Each row of a before or after table is a point. The points were changed in one or more steps. Then noise was added and the rows were shuffled. The steps act on how far a point lies along the listed directions, d1 being the first. Write out the steps. A step turns or swaps two directions, mirrors them in a line or flattens them onto one, adds a multiple of one to another, or multiplies one. Angles are multiples of 10 degrees, from the lower direction toward the higher: turns from -170 to 170, lines from 10 to 170 but not 90. Use the fewest steps. Two steps may share a direction if one is a turn and the other turns, adds or multiplies; they go together, in the order done. Otherwise the lowest direction goes first.

Directions:
(1): [-4.1 -3.4  2.7]
(2): [ 3.1 -4.9 -1.5]
(3): [-3.0 -0.4 -5.2]
Before, 8 rows:
[[-0.9 -1.2  5.0]
 [-3.7 -1.7  3.4]
 [ 1.5  1.8 -5.5]
 [ 1.0 -1.1 -7.2]
 [-2.6  0.0  0.6]
 [-3.5 -1.6 -7.6]
 [ 0.8 -2.2 -3.2]
 [ 2.0  5.6 -6.6]]
After:
[[ 3.0  3.4  1.9]
 [ 1.6  3.9  7.5]
 [-0.9  3.4  1.9]
 [ 6.3  2.9  1.4]
 [-2.1 -3.4  0.8]
 [ 1.2  5.6  4.1]
 [-2.3 -3.3 -2.3]
 [ 0.1 -1.8  1.5]]
Steps: multiply d1 by 0.7; turn d2 and d3 by 160 degrees

Directions:
(1): [ 0.3  6.3 -0.4  6.6 -2.6 -0.4  3.8  1.0  1.7]
(2): [ 1.3 -3.3  0.7 -1.2 -6.4  5.9  2.7 -1.0  3.0]
(3): [ 6.6  2.2 -1.2 -0.4 -4.1 -1.3 -4.0 -2.9 -3.9]
(4): [ 5.2 -5.8 -1.1  2.8  1.1 -4.3  3.9  1.7  0.5]
(5): [ 0.9  0.0  9.2  0.1 -1.8 -1.8 -1.7  3.6  0.2]
(6): [-5.3 -1.3 -1.1 -1.5 -5.7 -5.3  2.1 -0.1 -3.3]
Before (9 x 9):
[[-1.8 -1.5  0.7  1.9 -5.1 -3.0  5.1  4.1  0.5]
 [-3.1 -6.0  2.4 -3.7 -8.7 -0.8  0.8  1.8 -2.1]
 [ 1.5  4.9 -0.1  1.5  2.2 -1.5 -7.8 -2.4 -3.4]
 [-7.3  6.8  4.3  0.7  5.1  1.8 -2.1  1.1  5.4]
 [ 3.3  2.3  8.9  0.4  3.3  1.0 -4.5 -3.2 -0.3]
 [-3.6 -2.7 -2.1 -1.4 -9.6  5.9  7.7 -1.3  3.6]
 [ 3.8  5.9  0.2  0.2 -0.1  1.3 -3.8  1.4 -1.4]
 [-1.7 -0.5  4.2  1.0 -6.9  1.6  3.4 -0.3 -1.0]
 [-3.7  0.1  2.8  0.4  7.7  2.9  0.4  2.3  3.7]]
After (9 x 9):
[[-2.8  2.6  4.9 -1.1 -1.2  1.7 -1.6 -0.8 -2.4]
 [-0.2 -0.4  4.3  1.4  6.9  3.5 -0.1  1.9  7.8]
 [ 6.9  1.0 -0.1 -0.1  0.1  0.9 -2.4  2.3 -0.6]
 [-4.5  2.1 -1.9 -2.0  1.4  2.3  1.1 -1.0  0.6]
 [-6.3  1.7  1.4 -2.4 -3.3 -0.6 -0.3  2.3 -1.3]
 [ 5.3 -0.9  8.2  2.2  0.9 -1.0 -0.5 -2.3  0.2]
 [ 5.9  0.5 -0.2  2.5  0.2  1.5 -4.6 -2.2 -0.7]
 [-6.2  4.0  3.4 -2.2 -3.9  2.0 -3.9  0.9 -2.4]
 [-1.4 -3.9  2.0  2.0  5.6  1.1  4.0  3.0  4.3]]
Steps: multiply d1 by 0; multiply d2 by 0; add 0.3 times d5 to d6; turn d4 and d6 by 70 degrees

Directions:
(1): [ 4.5 -4.3 -6.6 -5.3 -1.2 -2.5 -2.7  5.1 -3.1 -3.6  0.5  1.1  6.1 -0.2
  0.3  0.9  1.4 -0.5]
(2): [-0.8  0.1 -2.4 -4.3  0.4  3.6 -6.6 -6.4  1.2  1.7  1.6  7.0 -2.7 -2.3
 -0.5  2.4  4.3 -0.4]
(3): [-2.9  6.8 -5.0 -1.2  3.0 -6.6 -0.5 -4.2  3.5 -2.5 -3.0 -2.0  3.1 -1.0
 -3.1 -0.1 -0.8  3.6]
(4): [ 1.1  0.3  1.9  4.7 -4.3 -4.8  2.1  0.8 -3.4  0.5 -3.8  5.9 -0.2 -1.3
 -1.1 -0.9  7.4  4.6]
Before, 8 rows:
[[ 1.9  0.5 -0.7  0.7 -3.1 -3.5  0.0 -1.3 -4.7  0.8 -4.4  5.9  0.4 -2.3
  -0.2  1.1  6.4  3.0]
 [ 0.8 -1.3 -3.4 -7.9  3.5  3.4 -7.1 -3.3  4.5  0.9  4.3  3.6  0.3 -3.2
   0.1  2.5  1.7 -2.2]
 [-2.1  1.8  1.5  2.3  2.3 -2.5  3.5  0.6  1.6 -0.9 -2.7 -2.2 -0.4 -0.9
  -1.7 -2.1 -2.4  1.3]
 [-2.3  2.9 -3.0  2.0 -0.2 -5.7  0.1 -1.5 -1.0 -3.0 -1.6  1.6  0.7 -2.1
  -0.4 -0.6  2.2  2.7]
 [-3.9  0.9  7.2  5.9  0.5  3.6  3.3 -3.0  3.3  2.1 -0.1 -3.2 -6.0  1.4
   0.4 -0.1 -0.9 -1.3]
 [ 2.0  0.4 -3.4  1.0 -2.3 -4.8  0.9  0.7  1.0 -4.0 -4.4 -1.4  7.5  0.0
  -2.5 -3.9 -0.7  1.5]
 [-2.6  6.8 -5.0  1.6  0.7 -5.3 -4.6 -7.9  2.3 -0.7 -2.3  7.3 -1.0 -4.8
  -3.6  2.0  7.7  5.6]
 [ 0.4  0.4  7.9  7.9 -3.6  2.2  2.5 -0.1 -1.3  2.1 -0.9  3.3 -8.1 -2.0
  -0.7 -3.3  3.2  1.6]]
After:
[[-0.7  2.1  6.1  7.6 -2.5 -0.3  5.1 -1.6  2.2  0.4 -4.1 -2.8  0.2  1.1
  -1.3 -5.5 -2.5  0.6]
 [ 4.1 -8.1 -2.6 -2.7 -2.4  2.2 -2.3  6.5 -2.8 -2.9  1.5 -0.2  3.2  1.3
   2.0  1.7  1.7 -3.6]
 [ 6.8 -4.7 -2.2  2.3 -4.7 -5.3  2.5 11.0 -5.8 -4.9 -2.1  0.1  3.7 -1.0
  -0.4 -3.7  2.4  1.8]
 [ 1.3  2.3  2.8  6.0 -3.2 -5.6  6.0  1.6 -4.9  0.2 -5.9 -0.1  0.4 -0.8
  -0.3 -0.7  2.4  4.1]
 [ 0.5 -1.5  6.4  8.4 -3.6  2.6  1.7  0.5 -2.3  3.0  0.6  5.1 -6.4 -1.9
   1.2  0.0  5.4  0.5]
 [ 0.9 -3.7  3.7  2.1  0.3  1.1  3.5  4.6 -1.6  0.4 -1.0 -0.6 -0.6 -0.8
   0.4 -2.0 -1.8 -1.3]
 [-2.0  1.7 -1.4 -7.4  4.7  5.0 -8.9 -9.4  6.9  3.1  4.7  5.9 -3.3 -4.3
  -0.8  3.5  2.9 -1.4]
 [-1.8  0.0  4.6  7.0 -1.8 -1.0  4.5  1.8 -2.5 -0.7 -0.2 -0.4 -3.1 -0.1
   1.8 -1.8  0.8  0.5]]
Steps: turn d1 and d3 by 130 degrees; add -1 times d4 to d2

Directions:
(1): [ -1.4  -1.7   0.8 -11.4  -1.6   5.3  -2.4  -2.4   5.2  -3.2  -0.4  -2.6
   7.4  -2.8  -2.8  -2.7   2.8   1.8  -1.0   3.9  -0.2   0.4  -2.8  -2.8
  -0.5   3.8  -3.5  -0.7   0.2   2.0  -0.2  -3.3]
(2): [-1.9  0.7  1.9 -2.9 -9.3 -3.0 -1.7  1.7 -4.5 -1.2 -3.5 -0.7 -2.0 -0.3
 -6.6  4.1 -0.4 -4.9 -2.2 -3.0 -6.8  2.5  0.3 -2.1  1.0  0.5 -4.4  5.5
 -3.2 -1.4  0.3  2.7]
(3): [ 0.7 -3.7  3.7  1.3 -9.5  5.0  5.1  2.2  1.5 -0.6  0.4  1.7  0.3  2.1
 -1.2 -4.7  1.5 -3.4  2.0 -0.8 -4.3 -5.9  2.6  2.0 -0.5 -1.3  6.9 -5.4
  0.8  2.6  1.4 -1.9]
Before:
[[ -3.1   0.2   1.0  -4.8  -5.7  -2.9   0.6   1.0  -2.8  -1.3  -3.1  -0.9
    0.2  -2.7  -4.7   3.4   1.1  -2.5  -2.2  -1.1  -2.9   5.1  -2.7  -2.5
    0.7   0.4  -6.4   5.9  -2.3  -1.8  -2.1  -0.2]
 [  1.2  -4.1   3.4  -4.1  -5.7   6.6   1.8   2.3   4.6  -0.5  -0.8  -0.6
    5.2   0.5  -0.6  -4.7   1.6   0.1   0.9   2.9  -1.4  -3.9   0.1   1.4
   -1.4   0.2   4.1  -4.7  -0.7   3.6   2.8  -3.2]
 [  1.3  -3.3   3.0   6.5  -5.9   2.8   4.5   2.4   0.3  -0.3  -1.7   2.1
   -1.0   1.7  -3.2  -3.1   1.5  -3.3   2.1  -1.2  -3.4  -6.5   2.9   3.0
    0.0  -2.5   4.1  -4.7   0.0   1.9   0.4  -1.5]
 [ -0.1  -1.6   0.9   0.8  -0.2   2.9   4.1   0.1   3.6  -1.0   2.9   0.9
   -0.2   0.7   2.0  -2.2   0.2   2.6   2.5   0.1   1.1  -3.8   2.1   1.9
    0.6   1.3   4.7  -5.5   2.2   2.9  -0.2  -1.2]
 [  0.7  -0.9   2.7   0.3  -8.1   0.8   1.4   3.6  -2.8   0.0  -0.6   1.7
   -2.1   0.4  -4.9  -0.2  -1.2  -1.4   0.5  -3.9  -3.4  -1.6   1.8   0.0
    0.3  -1.0   1.4   0.8  -0.5   1.5   1.7   1.9]
 [  1.0   1.2  -3.4   0.8   4.8  -1.9  -0.9   0.3   2.2   1.5   1.2   0.6
    1.5  -1.8   3.5  -1.1  -1.7   1.0  -0.5   2.3   3.6   1.6  -0.8  -0.4
    1.8  -1.4  -0.2  -1.6   1.4  -1.1  -2.2  -1.4]
 [ -1.2   2.2  -1.2  -6.5   7.2   0.0  -2.7  -2.0   4.1  -0.2   1.7  -3.0
    3.3  -1.6   0.6   0.4  -0.3   4.5  -2.7   1.9   3.4   3.2  -3.4  -3.6
   -0.1   2.9  -4.5   1.3  -0.4   1.4  -0.3  -1.0]
 [ -0.8  -2.3   1.0  -0.3  -7.8   3.5   2.8   3.7   0.1   1.1  -1.2   0.0
   -1.2   1.0  -1.4  -4.0   1.9  -3.4  -1.1  -1.6  -2.8  -4.6   0.3   1.2
    2.6   0.3   2.2  -2.5   1.1   1.6  -0.6   1.8]
 [ -1.6  -4.1   3.8  -9.4  -6.2   4.4  -2.2   1.6   3.9  -2.7   0.7  -1.2
    5.2  -0.6  -4.8  -2.4   2.1  -1.1  -0.3   4.4  -2.7  -0.4  -2.1  -3.2
   -0.8   2.9  -1.5  -2.9  -1.0   1.0  -0.5  -2.3]
 [ -2.0   3.1  -0.1  -3.6  -3.8  -3.9  -3.4   0.1  -2.5  -0.8  -2.6  -0.2
   -0.7  -3.6  -4.6   4.8  -2.7  -1.8  -2.4  -1.3  -5.5   3.9  -3.0  -2.0
    2.0   1.7  -6.0   5.7  -0.5  -1.2  -0.4   0.7]
 [ -2.2   2.2  -2.5   0.5  -0.3  -4.9  -1.2   0.2  -4.0  -0.1  -2.8   1.2
   -1.4  -0.4  -3.0   4.0  -4.4  -0.7  -1.4  -2.8  -3.0   1.4  -0.1  -1.3
   -0.4  -0.5  -2.6   2.9  -0.6  -1.7   0.9   2.6]
 [  0.7   1.8  -0.2   4.7  -1.5  -4.1   0.2   2.7  -6.1   1.1  -2.3   0.8
   -3.4   4.0  -2.7   2.5  -1.8  -3.5   0.1  -3.4  -3.6   1.4   1.7   0.3
    2.8  -1.5  -2.7   3.0  -2.1  -1.1  -0.3   2.5]
 [ -0.1  -4.5   2.0 -11.0  -3.7   7.0   1.5   0.2   6.4  -3.8  -0.4   0.0
    8.1   0.6  -1.6  -5.7   1.6   1.4   0.0   1.5  -1.5  -2.0  -1.3   0.1
    1.0   2.4   2.1  -5.1   2.1   5.2   0.9  -3.3]]
After, 13 rows:
[[  1.5   0.0   2.4   7.1  -7.2  -2.2   2.8   5.0  -5.8   2.0  -0.3   3.2
   -6.4   1.9  -3.2   1.3  -2.8  -2.4   1.0  -6.1  -3.3  -1.9   3.6   1.7
    0.7  -3.2   3.5   1.1  -0.8   0.2   1.8   3.9]
 [  0.6  -1.4   0.9  10.4  -8.2  -0.4   6.0   6.4  -4.5   4.0  -0.6   2.7
   -8.1   4.2   1.0  -2.3  -0.3  -5.6  -0.1  -5.4  -3.5  -6.3   3.2   4.2
    3.1  -3.5   6.6  -2.8   1.1   0.2  -0.3   4.6]
 [  2.1  -5.5   4.2   2.8  -9.8   5.1   8.3   4.8   1.6  -0.4   0.4   4.3
    0.2   5.5   0.5  -6.4  -0.3  -3.3   2.8  -3.6  -4.7  -7.3   4.0   5.0
    1.1  -2.9  11.8  -8.7   2.5   5.1   2.1  -1.1]
 [  2.8  -1.3   2.2  19.5  -4.5  -3.0   7.5   5.2  -5.4   3.2  -1.1   5.0
   -9.3   4.9   0.1  -0.2  -1.5  -5.4   3.2  -5.8  -3.4  -7.3   6.2   6.3
    0.5  -6.8   8.5  -4.1  -0.2  -0.2   0.7   2.0]
 [ -2.1   0.1   0.3 -14.1   4.0   5.1  -3.3  -3.3   7.9  -2.9   1.3  -4.5
    8.6  -2.9  -1.6  -2.4   1.9   5.0  -3.0   4.6   2.2   2.0  -5.0  -5.2
   -0.4   5.2  -5.3  -0.5  -0.3   3.5  -0.1  -3.7]
 [ -2.6   2.4   0.1  -9.5  -4.7  -1.3  -4.6  -1.2   0.1  -2.4  -2.9  -1.4
    3.0  -5.0  -6.0   3.4  -1.2  -0.8  -2.7   0.7  -5.5   3.8  -4.7  -3.5
    1.8   3.7  -7.9   5.5  -0.5  -0.3  -0.5  -1.1]
 [  0.9  -0.9   0.9   8.4  -0.5   0.2   6.5   1.9   0.3   1.1   3.4   2.8
   -4.8   2.7   3.5  -1.0  -1.4   1.2   3.5  -2.6   0.8  -4.8   4.5   4.0
    1.0  -1.3   8.0  -5.6   2.1   1.9   0.1   0.6]
 [ -3.2   2.2  -3.1  -5.7   1.3  -3.4  -3.7  -1.7  -1.6  -1.4  -3.1  -0.5
    2.5  -2.4  -4.2   3.6  -3.3   1.3  -2.6  -0.6  -1.9   3.1  -2.3  -3.3
   -0.5   1.7  -6.2   3.8  -0.5  -1.4   0.4   1.6]
 [  0.0   2.8  -1.5   0.5   1.9  -4.6  -2.7   1.0  -5.2   0.6  -2.6  -0.6
   -1.4   2.3  -3.2   3.8  -1.7  -1.5  -1.1  -1.7  -1.6   4.1  -0.3  -1.5
    2.9   0.2  -6.7   4.9  -2.5  -1.6  -0.8   2.3]
 [  0.4   0.9  -3.5  -3.9   5.2  -0.1  -2.5  -0.9   4.2   0.3   0.9  -0.6
    4.6  -3.3   2.5  -1.8  -0.6   2.1  -0.9   4.1   4.1   2.4  -2.2  -1.8
    1.8   0.1  -2.4  -1.4   1.3  -0.4  -2.3  -2.6]
 [  0.1  -5.3   5.9   0.4 -11.7   3.9   3.3   5.1   0.9  -0.5   1.5   1.8
   -0.2   3.0  -3.6  -3.6   1.0  -4.8   1.9   0.7  -5.7  -4.9   1.8   0.4
   -0.8  -1.0   6.1  -6.0  -0.6   1.2   0.7  -1.0]
 [  3.4  -4.0   4.3  10.5  -9.3   3.0   7.6   6.3  -0.9   3.0   0.0   3.6
   -3.7   4.8   2.1  -4.0  -0.7  -3.8   3.1  -2.4  -3.7  -7.7   5.0   5.7
   -1.1  -5.1  12.3  -7.0  -0.5   2.6   3.7  -0.1]
 [ -3.3  -0.8   1.6  -8.1  -7.1  -0.8   0.4   0.7  -1.3  -2.4  -3.2  -1.3
    2.4  -3.3  -5.6   2.2   2.1  -2.2  -2.3  -0.2  -3.4   4.7  -3.2  -3.0
    0.7   1.4  -6.6   5.2  -2.1  -1.2  -2.0  -1.3]]
Steps: multiply d3 by 2; turn d1 and d3 by 50 degrees
